Each row is a point. Each table stands for the endless flat space through its points: a line for two points, a plane for three, and so on. Write the one point that lies in both, or say that there is none.
In the rows, 128 means zero.

First (2 x 4):
[[108 144 152 136]
 [123 138 155 130]]
Second (2 x 4):
[[121 128 148 138]
 [117 144 156 130]]
They share: [118 140 154 132]

First (4 x 8):
[[135 143 143 166 128 160 156 143]
 [116 161 114 137 114 135 132 137]
 [ 98 133 169 149 169 137 158 160]
 [131 142 171 173 161 159 175 157]]
Second, 3 rows:
[[ 74 161 126 149 141 108 150 179]
 [ 92 161 144 137 165 150 186 149]
 [116 119 162 145 143 134 120 145]]
They share: [101 140 150 143 150 135 147 152]

First:
[[134 149  89 152 133 142 115 139 112]
 [152 117 112 156 105 118  80 149 112]
 [136 154  98 142 133 147 107 157 128]
 [147 130  94 160 117 134  97 137 108]]
Second, 4 rows:
[[139 144 108 144 123 109  92 163 117]
 [144 151 100 129 109  94  77 177 125]
 [120 137  87 134 109 118  97 149 110]
 [132 135  96 147 121 146 123 123 109]]
They share: [134 139 105 148 125 124 105 147 112]

First (2 x 12):
[[114 114 125 139 146 134 145 111 128 138 109 127]
 [116 116 119 135 142 133 149 111 122 141 106 121]]
Second (2 x 12):
[[105 121 100 137 127 119 152 103 108 145 105 129]
 [135 116 125 122 147 144 147 133 118 145 110  99]]
They share: no point

First:
[[135 126  99 109 133 115 150 111 133 115 140 105  98 134]
 [156  89 111 143 118  89 140 130 124 119 122 156 124 112]
 [131 133  97  97 122 125 142 104 126 107 149  92  95 135]
 [151  95 110 139 124  93 143 126 127 121 120 150 118 119]]
Second (3 x 14):
[[120 137  94 132  86 120 129  72 126 128 124 100  94 128]
 [151 108 120 105 142 117 150 138 121  87 139 136 113 145]
 [124 131  96 124 100 116 129  90 117 120 130 106  96 132]]
They share: no point

First (4 x 18):
[[112 130 151 126 132 122 119 134 129 179 177 124 145 166  91 112 138 148]
 [122 124 169 117 136 138 122 135 117 115 133 131 143 145 122  96 159 124]
 [104 140 149 114 120 116 127 122 125 165 165 126 149 160  91 116 140 144]
 [ 88 134 138 100 106 101 117 106 136 191 171 106 146 168  77 134 138 147]]
Second:
[[100 159 137  99 126 143 155 103 113 170 147 150 145 176 111 115 143 124]
 [ 86 150 169 109 106 131 110 130 105 159 129 111 156 144  86 117 149 116]
 [107 124 157 106 119 107 116 122 130 132 150 115 145 146 102 115 152 140]
 [105 156 146 111 113 147 150 105 110 168 144 144 153 171  96 106 140 126]]
They share: [104 135 154 106 118 119 125 118 123 144 147 123 147 153 101 114 149 134]

First:
[[ 79 126 142 151 117 116 134 146 147 160 141 118 117 108 106 137  94 138
  107 102 118 120 125 103]
 [ 79 118 131 155 116 111 145 151 145 169 136 124 131 117  96 124  83 130
  126  93 110 107 113  87]
 [125 142 133 139  98 155 125 149 131 147 146  94 137 135 138 116 131 164
  120 157 102 171 121 107]
 [ 89 137 154 139 121 135 119 134 147 154 145  99 104 104 120 145 109 153
   92 129 126 147 138 118]]
Second:
[[111 129 129 141 108 124 119 138 131 139 156  98 134 115 115 138 128 138
   96 125 111 138 135 106]
 [ 92 147 159 159  99 154 147 177 157 171 124 124 111 126 145 111  91 175
  140 133 107 154 106 117]
 [ 99 145 157 157 100 152 143 174 155 167 128 118 114 123 143 114  96 170
  136 133 107 150 111 118]]
They share: [101 135 138 147 105 133 129 150 139 150 145 109 126 120 124 129 115 151
 110 127 110 145 124 108]

First:
[[104 172 119  97 148 156 174 136 114 112 150 112 153 101 149 171 126 116
  109 163 152 147  88 147]
 [124 122 155 128 136 127 153 102 161 115 153  97 137 130 113 145  78 123
  119 147 118 113 121 159]
 [109 148 134 106 137 132 141 134 124 110 138 103 140 109 126 142  99  95
  128 126 119 137 113 140]
 [101 142 146 121 145 135 120 136 123 109 141 112 132  98 110 120  99  86
  130 106 101 135 130 132]]
Second:
[[105 161 123 125 125 146 160 119 124  93 166 114 147 109 136 152 104 104
  113 146 132 133 108 164]
 [109 168 118 113 135 139 165 136 125 100 152 128 165 104 143 154 101 120
   98 126 134 146 120 151]
 [107 160 128 107 145 141 155 138 123 110 144 118 153 102 135 150 107 112
  110 130 130 144 114 141]]
They share: [105 155 133 109 145 144 150 133 122 111 146 110 143 103 130 148 110 104
 119 138 128 139 108 142]

First:
[[102 145 134 139 162 157 137  97 123 182 101 148 114 153 157 112 124 136
  158 120 127 143 149 147]
 [ 88 151 129 143 178 181 148  78 145 196 126 138 108 166 185 127 109 123
  163 114 135 149 167 128]
 [126 106 114 148 128 130 123  94  89 157 124 107 114 190 142 140 115 154
  199  72 154 125 129 127]
 [151 109 112 136 108  92 116 130  60 129  80 128 130 158 105 113 140 168
  166  96 142 125 102 162]
 [125 151  88 131 155 143 159 105 119 150 115 126 130 155 175 130 116 128
  121 120 153 158 143 139]]
Second (3 x 24):
[[132 134  74 142 116 143 124 118 112 124  88 108 133 126 141 135  89 129
  151 113 138 156 154 128]
 [114 150 110 146 146 127 140  96 108 152 122 146 139 146 147 151 111 127
  147 125 154 134 132 146]
 [122 127 116 154 129 117 150 118  89 142 113 145 140 164 148 106 122 134
  172 105 164 123 110 149]]
They share: no point

First:
[[124 152 114 149 122 134 111 148 129 156 138 112 144 119 142 100 110 127
   95 123 122 126 121 100]
 [122 158  95 130  97 137 107 134 145 154 157 107 141  95 125 103 112 130
  106 137 107 109 103 103]
 [127 149 120 155 129 134 114 151 125 156 133 114 144 125 147 100 111 124
   92 118 126 132 126  98]]
Second:
[[141 170  82 173  91 125 108 135 146 147 159 129 128 131 138 107 101 112
  105 140 102 101  73  84]
 [122 148  96 143 112 144 112 136 141 143 162 107 147 105 118 110 122 136
   98 131 116 115  97  87]
 [156 181 110 133 105 159 106 126 157 143 133  94 159 100 134 104 116 131
  106 136 119 139 104  84]
 [127 165 110  98 113 131 100 163 142 134 166  99 167  62 132  81 141 145
   87 107 138 141 120  84]
 [116 133  99 168  81 111 104 133 128 159 162 126 119 122 128  95  90 110
   95 137  86  95  97 111]]
They share: no point

First, 3 rows:
[[ 73 114 122 145 121  89 160 175  87 137 143 126 121 118 160 121 143 156
  135  89  87 140 126 136]
 [115  90 163 163 140 120 135 134 129 118 106 114  89 138 124  94 160 148
  125 110 123 135 136 143]
 [121  90 168 163 135 121 134 129 135 123 105 114  87 140 124  91 159 146
  127 113 123 136 134 138]]
Second, 4 rows:
[[ 79  96 159 122 112 101 146 115  82  99 129 127  95 142 151 111 144 143
  141 129  88 150 110 153]
 [ 85 111 171 143 115  86 158 136  97 117 129 109 116 130 151 120 159 155
  132 117 106 132 125 150]
 [ 85  90 153 127 118 104 140 121  86 109 127 127  88 149 145 113 144 144
  137 130  91 153 108 150]
 [114  75 131 166 135 124 118 150 126 141 112 125  87 151 135  99 129 147
  136 107  93 146 113 113]]
They share: no point
